Rows are points. Each copy is the shape, with its points in the same order, stretched, turned, moved and blurred by noise. Is it also mirrored, or only turned?
(in the rows, 128 means zero)

Shape (8 x 2):
[[ 88 131]
 [137  20]
 [133  98]
 [121 150]
 [154  78]
 [115 164]
 [116 138]
 [181 117]]
Copy 1 (8 x 2):
[[159 138]
 [ 41 114]
 [104 150]
 [158 173]
 [ 79 159]
 [171 178]
 [147 162]
 [ 92 195]]
Copy 1 is: mirrored
Copy 2 (8 x 2):
[[152 102]
 [ 33  76]
 [100 120]
 [150 138]
 [ 73 124]
 [164 142]
 [142 127]
 [ 88 168]]
Copy 2 is: mirrored
Copy 3 (8 x 2):
[[163 125]
 [103  10]
 [113  93]
 [131 146]
 [ 91  73]
 [137 160]
 [135 133]
 [ 64 116]]
Copy 3 is: mirrored
Copy 4 (8 x 2):
[[176 157]
 [186  19]
 [152 101]
 [140 162]
 [142  74]
 [140 178]
 [150 153]
 [106  99]]
Copy 4 is: mirrored

Shape (8 x 3):
[[164 145 124]
 [206 174 101]
 [154  85 209]
 [ 71 101 112]
 [151  93 195]
 [163 163  95]
 [117 158 129]
 [117 117  85]]
Copy 1 (8 x 3):
[[163 152 165]
 [202 186 182]
 [101  87 216]
 [113 108  79]
 [109  98 207]
 [180 177 143]
 [125 163 130]
 [163 130 103]]
Copy 1 is: only turned
Copy 2 (8 x 3):
[[159 119 143]
 [194 159 151]
 [144  34 167]
 [ 77  87  86]
 [141  47 167]
 [154 146 122]
 [103 120 132]
 [129 112  87]]
Copy 2 is: only turned

Shape (10 x 4):
[[124 119  92  90]
 [138  76 182 145]
 [115 139 121 101]
 [158 176 149 119]
 [109 109 132 149]
 [176 175 221 143]
 [154 122 158 128]
 [116 117 118 152]
 [ 81 170 146 137]
 [100 118 169 121]]
Copy 1 (10 x 4):
[[161 116 110  80]
 [ 73 152 146 150]
 [160 141 137  96]
 [140 199 132  96]
 [130 142 124 147]
 [ 93 249 177 130]
 [107 172 133 113]
 [137 145 104 146]
 [181 168 160 145]
 [127 150 172 132]]
Copy 1 is: mirrored
Copy 2 (10 x 4):
[[114 160  98  89]
 [166 149 185 145]
 [106 143 128  75]
 [157 102 148  43]
 [120 125 152 127]
 [195  98 221  43]
 [164 134 154  94]
 [121 102 137 126]
 [ 79 106 172  70]
 [114 158 177 105]]
Copy 2 is: mirrored
Copy 3 (10 x 4):
[[101 114 118 108]
 [187 152 122 142]
 [116 129 157 118]
 [150 100 188 119]
 [126 133 142 157]
 [222 120 206 131]
 [164 127 143 125]
 [117 129 133 164]
 [111 157 198 152]
 [141 164 151 132]]
Copy 3 is: mirrored

Shape (13 x 8):
[[137 153 146 119  80 160 123 156]
 [168 157 104 227 135 120 131  98]
 [ 56 156 170  60  94 156  85 155]
 [ 86  85 123  90  89 132 158 112]
 [ 94 162 136  94  86  92  68 124]
 [ 58  99  90 173 162 190 158  60]
 [ 67 123  49  99 147 179 195 107]
 [177 109  44 184 126 119  87 148]
 [210 135 120 124 126 127  96 110]
 [ 84 116 114  77 159 161 177  85]
 [ 79 171 155  66  79 102 111 154]
 [192  93 104 164 152  74  92 146]
 [ 61 152 155 109 125 122 114 169]]
Copy 1 (13 x 8):
[[158 119 121 149 127 137 101 194]
 [174 144 103 206 120  67 117  74]
 [ 76 129 149 112 152 144 109 227]
 [133 128 117  85 102 145 170 151]
 [ 78 134  99 127 123  91  84 173]
 [132 141 149 123 161 131 197  51]
 [168 131 132  65 173 128 210 112]
 [169 142  20 179 133 114 127  97]
 [174 175  82 153 108 122  77 120]
 [146 170 157  70 146 124 179 124]
 [100 124 126 106 125  99 102 224]
 [152 195  42 185 101 104 130 118]
 [ 89 148 140 139 151 112 148 203]]
Copy 1 is: mirrored
Copy 2 (13 x 8):
[[154 124 156 145  90 141 109 154]
 [132 159  91 248 156  69 132 105]
 [ 95 126 217  94  98 138 104 172]
 [ 97 128 141 116  55 134 127  78]
 [111 159 158 110 102  64  87 168]
 [ 35 143 159 220 121 142 139  18]
 [ 37 149 127 157 112 218 100  50]
 [137  82  80 198 152  96  39 111]
 [187 138 123 140 165  94 101 104]
 [ 64 160 144 122 133 178 147  52]
 [107 157 161  91  74 113 115 187]
 [152  81  64 161 175  53  94 117]
 [ 78 116 164 136 112 122 121 176]]
Copy 2 is: only turned
Copy 3 (13 x 8):
[[121 121 114 169  83 131  99 143]
 [126 154 138 224 188 130 179  94]
 [ 84 164 116  97  51  90  80 168]
 [175 156 142 113  59 120 156 151]
 [135 171 119 145 117  53  97 161]
 [120 213 137 109 114 162 212  77]
 [145 157  68  87  84 155 215 125]
 [175 187  87 195 196 162 135 155]
 [179 114 122 162 185 116 106 123]
 [146 132 116  70  97 119 185 116]
 [116 128 112 143  68  61 102 190]
 [179 153 146 179 223 122 128 184]
 [ 79 161 123 127  91 100 120 192]]
Copy 3 is: mirrored
